Rows are points. Examples show where two turns around zero, p and q, send a point. Where does a point land after both, in the order given? Backwards means that the second turn is done in reverse. Each puzzle has new turns, and all numbers are rounded.
(in the rows, 128 means zero)

Turn p:
[103 133 120] -> [111 127 108]
[120 166 145] -> [108 165 131]
[158 162 111] -> [158 165 123]
[ 72 120 115] -> [ 89 108  90]
[157  31 147] -> [153  41 176]
[159 156 130] -> [150 161 140]
Turn q:
[197 139 129] -> [182 107 167]
[ 94  89 117] -> [ 97 109  90]
[109 159  88] -> [148 167  96]
[112 124 179] -> [ 85 128 160]
Where do these land?
q, then p: [ 91 139 162] -> [ 82 144 112]
q, then p: [135 126 156] -> [105 121 144]
p, then q: [110  84 133] -> [102  93 109]
p, then q: [176 163  62] -> [215 132 146]

Turn p:
[104 186 178  89 175 127] -> [ 81 180 178  86 160 121]
[107 109 167 169 135 121] -> [110 102 171 156 113 112]
[152 163 125 197  90 186] -> [188 131 160 192 154 173]
[132 107 105  97  75 117] -> [143 133  87 117  80 150]
[161  88  84 129 121  83] -> [161  98  77 117 106  90]
[103 153  72  86 176 114] -> [ 93 167  72 110 169 100]
[138  90 165 129 124 148] -> [120  85 152 118 115 151]
Turn q:
[ 91 129 150 105 161 125] -> [ 76 141 134 135 150 134]
[ 74 133 100 110 164 118] -> [ 74 128 103 144 148  93]
[162  91  80 120 150 168] -> [163  81  96 120 178 126]
[103  87 118 139 181  67] -> [ 84  94 175 135 152  72]
[164 158 168  72  58 119] -> [155 196 131  60  99 160]
[139 185 158 150  67 116] -> [157 180 136 134  59 144]
[162 149 111 152 157 134] -> [166 130 132 164 150 116]
[178 119 169 144  76 174] -> [183 122 135 109 101 200]
[ 78 102  98 160 138 131] -> [ 94  79 110 153 113 106]
Where do these land?
q, then p: [ 79 169 142  67 106 110] -> [103 215 109 141 128 135]
q, then p backwards: [137  99 125 140 101 111] -> [151 105 153 124 122 111]
q, then p backwards: [182 134 214 165 113 137] -> [150 162 189 147  64 175]
p, then q: [126 122 108  55 140 111] -> [106 153  73 100 145  96]
p, then q: [156 122  84 195 173 120] -> [147  89 190 149 156  79]
p, then q backwards: [ 72  91 104 109 145 133] -> [ 57 125 116 120 136 147]
q, then p: [144 159 119 166 118 175] -> [182 106 119 159 149 142]

Turn p:
[142 128 121 105  82 130 133 108] -> [131 123 156 113  86 108 132 123]
[140 162 130 143 162 157 150 161] -> [141 162 127 136 165 152 167 145]
[109 164 111 100 187 108 118 139] -> [ 92 149 104  85 178 140 133 119]
[139 130 157 147 112  76 124 183] -> [154 146 101 131 142  86  97 180]
[127 153 112 115 120 130 152 137] -> [115 146 133 112 119 126 154 143]
[ 99  81  56  95 147 161 138 150] -> [121  87  76  92  98 181 170 120]
[104 127 225 157  49 133  80  72] -> [137 113 222 176 103 117  27 137]
[153  77 220 122  73 147  63  97] -> [197  74 198 146 118 111  46 111]
[171 146 116 146 146 112 122 113] -> [136 160 118 139 141 101 138  93]
[119 119  56 162 137 131 131 140] -> [117 149  68 141  96 155 150 114]
[107 122 105 116 192 122 197 107] -> [ 67 101 106 138 163 130 193 123]
Turn q:
[125  59 147 160 149 127 112  69] -> [149 100 180 128 158 184 127  79]
[104 186 136 124  94 149 103 129] -> [ 93 151 128 125  62 114 125 132]
[ 75  92 162 144 177 103 139 122] -> [ 76 107 152 120 190 146 126  99]
[133  88 129  77 142 156 116 153] -> [134  97  80 108 136 166 106 144]
[139 207 107 120 115  60 176  69] -> [150 207 143 100 131  41 144  85]
[111 102 144 151 172 170 131 121] -> [105 134 139 147 155 189 125 128]
[198 179 141 100  82  96 175 164] -> [169 152 105  89 113  61 178 187]
[129 126 101 123  72 153  92 177] -> [132  86  97 158  67 118 124 155]
[123 148  87 129  89 154 140 159] -> [130 133  87 169  92 109 142 140]
[143  94 127 152 187 113  97 117] -> [142 114 169 136 174 153  84 131]
Where do these land?
q, then p: [121 120  79  77 114  93 172 102] -> [ 91 143 106 113 117  86 151  62]
p, then q: [184 112  78 131 167 111 158 120] -> [164 168 117 143 167  94 147  80]
q, then p: [ 68 106 132 120 197 116 136 147] -> [ 87 110  99 126 166 190 105 101]
p, then q backwards: [153 118 188 177 120 179  93 158] -> [196  96  79 166 161 144 111 107]
p, then q: [ 93  87 151 161 107 143  90 123] -> [143  89 158 157  91 166 113 141]
p, then q: [ 98 102 136  78  90 173  74 121] -> [150  87 111  82  80 189 128 134]
q, then p: [176 174 107 163 144  99 119 102] -> [150 175 150 129 169  81 100 138]
q, then p backwards: [ 99 169 150 151  87 110 101  98] -> [139 148 110 106  80 125 139  70]
p, then q: [138 177 164  81  96  81 157  99] -> [ 74 102 139  61 150  80 129 125]
q, then p: [120 123 125 166 184 175 153 138] -> [127 162 127 161 162 190 142 138]
p, then q: [158 119  98 102 103 130 157 201] -> [169 129  66 124 137  86 153 166]

Turn p:
[166 147 119 142 102  77  87 163  91 152 192] -> [189 154 113 181 101 104 117 172  85 156 160]
[122 144 145 129 145  97 174  75  76 165 123] -> [ 64 177 137 139 134 107 134 108  75 149 120]
[ 76 132  98  84  88 167 179 185 105 165 122] -> [ 91  98  90  84  38 109 155 122 147 163 139]
[100 126 125 126  75 148 159 129 155 146 121] -> [ 99 129 136 125  89 117 137 131 185 140 123]
[126 142 155  95 110 109  81 162 102 180 140] -> [163 143 123  99  99  80  93 162 102 160 132]
[123 104 161 175 187 160 151  85 166  64 176] -> [107 119 151 138 229 162 176 130 153  96 176]
[162 148 118  91 146 133 174  84 184  61  91] -> [114 162 118 119 146 169 135  66 164  41 114]
[173 100 121 178 187  94  85 171 171 148 134] -> [213 102 109 163 196 109 133 114 125 153 105]
[ 84 173 176 168  83 138 133 129  81  67  88] -> [ 80 120 165 118 102 142 161 211 108  76  85]
[178  56 106 114 121 171 100 168 176 102  88] -> [207  77 158 102 120 170 127  78 175 124 112]
[ 81 110 117 120 141  98  92 100 101 134 142] -> [100  99 137 142 140 105  78 137  95 132 151]
[146 153  96 115 152 144 120  85 127 152 119] -> [111 156 101 125 144 162  91 106 121 145 120]
Turn q:
[125 115 128 105  88  78 133  91 119 196 140] -> [134 129 164  78 114 114 144  78 153 183 148]
[145 114 123  60 115 140  65  94 117 162 165] -> [132 141 152  84 167 144  86 129 165 155 198]
[125 126  79 136 107 161 187 146  96  78 111] -> [158  77  50 119 118 137 141 139 109 109 100]
[113  89 126 187 108 166 129 165 126 104  89] -> [142 133  99 148  75 170 102 142 121 108  71]
[ 87 175 181  82 178 116 118 193 150 147 149] -> [134 183 194 116 176 110 175 178 106  87 125]
[126 145 140 139  86 112  95  91 182 159 208] -> [ 96 136 175 131  86 142 149 139 131 171 215]
[110 142 115 128 135 130 153 145 135  51  42] -> [141 103  84 146 110  85 120 132 138  43  79]
[213  90 120 135  91 148 153 128 120  94 107] -> [188  78  97 168 115 133  76 102 111 143 131]
[113 126 105 144 176 102 112 111 186 201 173] -> [ 75 132 190 149 146 155 179 134 174 174 137]
[149 172 149 130 150 180 130 125  86 125  78] -> [150 181  68 152 164 118 118 107 121 102 118]
[136 143 113 167 143 110 122 169  76  71  91] -> [124 128  78 141 124  82  96 162 101 122  66]
[ 92 100 157 124 159  93 139  79 144 148 181] -> [ 63 114 185 103 139 146 149  95 108 137 146]
Where do these land?
p, then q: [ 99 180  82 115 195 183 153  96  91 162 130] -> [103 137  81  58 169 174 166 152 191 126 122]
p, then q backwards: [154  96 127 172  86 134 123 104 151  67 123] -> [130  96 136 117 155 150 128 149 212 146 117]
p, then q: [164  73 146 147 115 157 110 189 143  84  95] -> [190  94 147 171 139 149  90  73 100 109 133]
p, then q: [122 106  88 138  98 106 119 135 204 126 111] -> [105 104 156 187  78 134 104 118 163 123 132]
q, then p: [133 128 159 152  66 116 131 161 141 100  63] -> [163 158 168 172  79 149 113 148 129  93  91]
p, then q backwards: [ 86 109 144 139 115  93 147 162  99 125 168] -> [139 177 124 132 115  86 143 127 159  95 160]
p, then q backwards: [198 118 174 174 118 160 169 163 134 137 132] -> [112 157 126 122 125 132 168 176 147 217 132]
p, then q: [123 127 113 106 206 115 146  75 101 168  84] -> [ 64 160  94  76 172 116 120  93 171 118 119]
p, then q: [ 98 154 101  94 122 121  76  91  77 195 194] -> [109 188 139  75 131 134 126 200 150 207 143]
p, then q backwards: [ 87 120 185 147 118  97  87 138 202  88 103] -> [123 128 101  58 170  94 106 167 161  93  74]
p, then q: [148 184  96  95 152 100 118 128  84 135 184] -> [116 129  64 103 141 116 132 182 125 190 142]
p, then q backwards: [123 141 120  56 145 152 158  93 110 147 150] -> [100 137 156 128 101 142 102  61  90 135 148]

Turn p:
[112 138 142 113 156 144 118 162 104 113 117 158] -> [149 130 139 119 161 160  94 136 114 118 144 147]
[127 154 128 153 132 103 121 114 127 127 128 102] -> [120 150 124 164 123 112 134 130 126 107 121 112]
[121 140 117 128 153 106 116 106 145 121 101 128] -> [113 131 103 130 128 107 118 146 118  92 126 133]
[158 114 100 125 149 113 118 106 142 134 145 156] -> [148 108 103 121 111  95 145 132 123 122 159 144]
[147 152 142 140 149 152 131 111 111 110 108 128] -> [142 137 132 125 165 108 115 104 128 103 122 120]
[110 149 121 126 101 120 152 119 124 115 141 113] -> [ 99 147 146 132 125 138 157 117 116 126 123 121]
[142 108 136 133  97 104 128 142 118 125 114 135] -> [143 128 124 125  92 149 126 112 128 127 106 133]
[131  96 147 128 112 149 135 113 105 112 141 110] -> [126  97 159 123 124 128 125  99 127 139 117 104]
[118 145 141 134 139 142 114 160 154 144 107 101] -> [127 147 122 136 150 135 111 167 156 135 104 119]
[108 107 109 129 125 138 109 146 131 145 119 153] -> [126 105 101 129 131 155 118 137 134 144 136 149]
[118 143 148 113  95 129 137 136 132 119 162 141] -> [119 145 163 117 115 153 147 119 143 132 149 132]
[159 106 100 106 117 136 130 129 129 145 154 119] -> [147 111 118 110 114 120 159 132 123 162 139 108]
[110 118 149 124 113 126 147 106 118 162 111 104] -> [ 92 140 126 126 114 118 101 111 126 155 111 109]
[130 123 114 140 154 129 136 144 153 121 146 144] -> [141 118 134 135 137 114 143 152 130 131 135 161]
Turn q:
[151 138 136 113 132 141 111 120 134 117 140 131] -> [131 129 137 118 143 142 103 149 127 131 120 127]
[112 119 121 122 116 115 149 115 147 112 137 121] -> [134 148 121 117 127 132 136 111 141 102 126 113]
[125 131 148 109 120 146 148 123 139 178 132 127] -> [137 107 169 133 119 129 124 123 119 112 166 117]
[141 121 123 147 131 118 111 127 129 180 128 128] -> [156 105 141 147 114 102 123 131 128 131 141 156]
[ 87 135  86 114 155 115 137 111 115 119 122 120] -> [139 135 102 102 116 120 144 103 153 161 137 100]
[141 129 146 118 106 115 132 115 117 117 134 131] -> [124 127 124 117 147 146 118 115 118 111 129 143]
[126 116 139 115 109 119 109 122 122 111 100 119] -> [117 123 123 116 109 156 124 113 123 126 106 145]
[113 142 134 174 115 142 130 125 120 125 131 121] -> [106 160 141 142 132 109 138 121 130 137 134 151]
[130 130 135 114 107 131 143 119 138 120 123 164] -> [117 120 133 104 140 144 147 141 130 102 137 131]
[136 154 127 112 144 115 147 145 125 129 131 131] -> [136 115 128 122 152 120 136 125 107 136 126 103]
[147 122 124 140 108 143 108 150 159 123 119 123] -> [135 143 142 142 109 134 133 159 116 115 102 139]
[148 127 127 180 225 138 116 155 115 109 125 118] -> [108 114 112 187 154  84 115 151 158 187  87 106]
[112 115 139 114 118 121 106 140 122 127 139 133] -> [116 123 111 116 108 124 109 130 114 117 131 132]
[122 112 106 120 107 134 145 126 111 125 130 124] -> [134 141 108 132 121 150 142 121 127 125 151 128]
Where do these land?
q, then p: [137 152 119 129 102 112 142 107 127 144 109 120] -> [137 135 141 100 130  99 119 100 126 129 143 133]
p, then q: [139 132 147 119 121 140 151  94 184 120 132 126] -> [128 113 130  89 122 121 138 102 120  88 108  96]
q, then p: [131 136 139 170 122 116 124 142 129 116 141 130] -> [126 146 118 146 127 130 117 128 108 103 131 155]
q, then p: [164 121 108 150 168 165 121 126 132 133 129 105] -> [153 146 110 161 131 115 118 143 173 147 106 139]
p, then q: [153 113 108 113 109 132  97 149 132 126 113 150] -> [155 135 123 138 125 167 136 162 131 123 135 115]
q, then p backwards: [100 111  95 116 113  95 130 103 141 125 139 110] -> [179 141 138 123 102 117 116 118 124 134 111 153]
q, then p: [113 121 136 129 140 137 118 130 157 139 123 118] -> [121 136 135 128 106 140 125 129 147 118 108 119]
p, then q: [108 135 126 133 117 147 142 139 125 128 133 125] -> [114 118 147 132 124 117 129 127 140 136 141 117]
p, then q: [132 105 155 122 119 159 115 149 101 127 136 128] -> [133 116 156 149 113 144  90 142 142 125 128 135]
p, then q: [129 142 155 116 129 123 138 153 116 121 133 128] -> [113 122 153 125 142 134 109 137 110 138 124 132]
p, then q: [117 117 118  95 141 123  94 117 102 103 121 143] -> [117 150  89 138 123 155  94 141 130 137 136 122]
q, then p backwards: [115 138 128 150 131  82 159 130 110 129 114 143] -> [146 131  93 150 121 153 148  93 127 117 128 139]
p, then q: [124 140 131 120 152 133 134 125 107 153 142 138] -> [140 125 123 125 140 101 102 130 122 141 143 137]
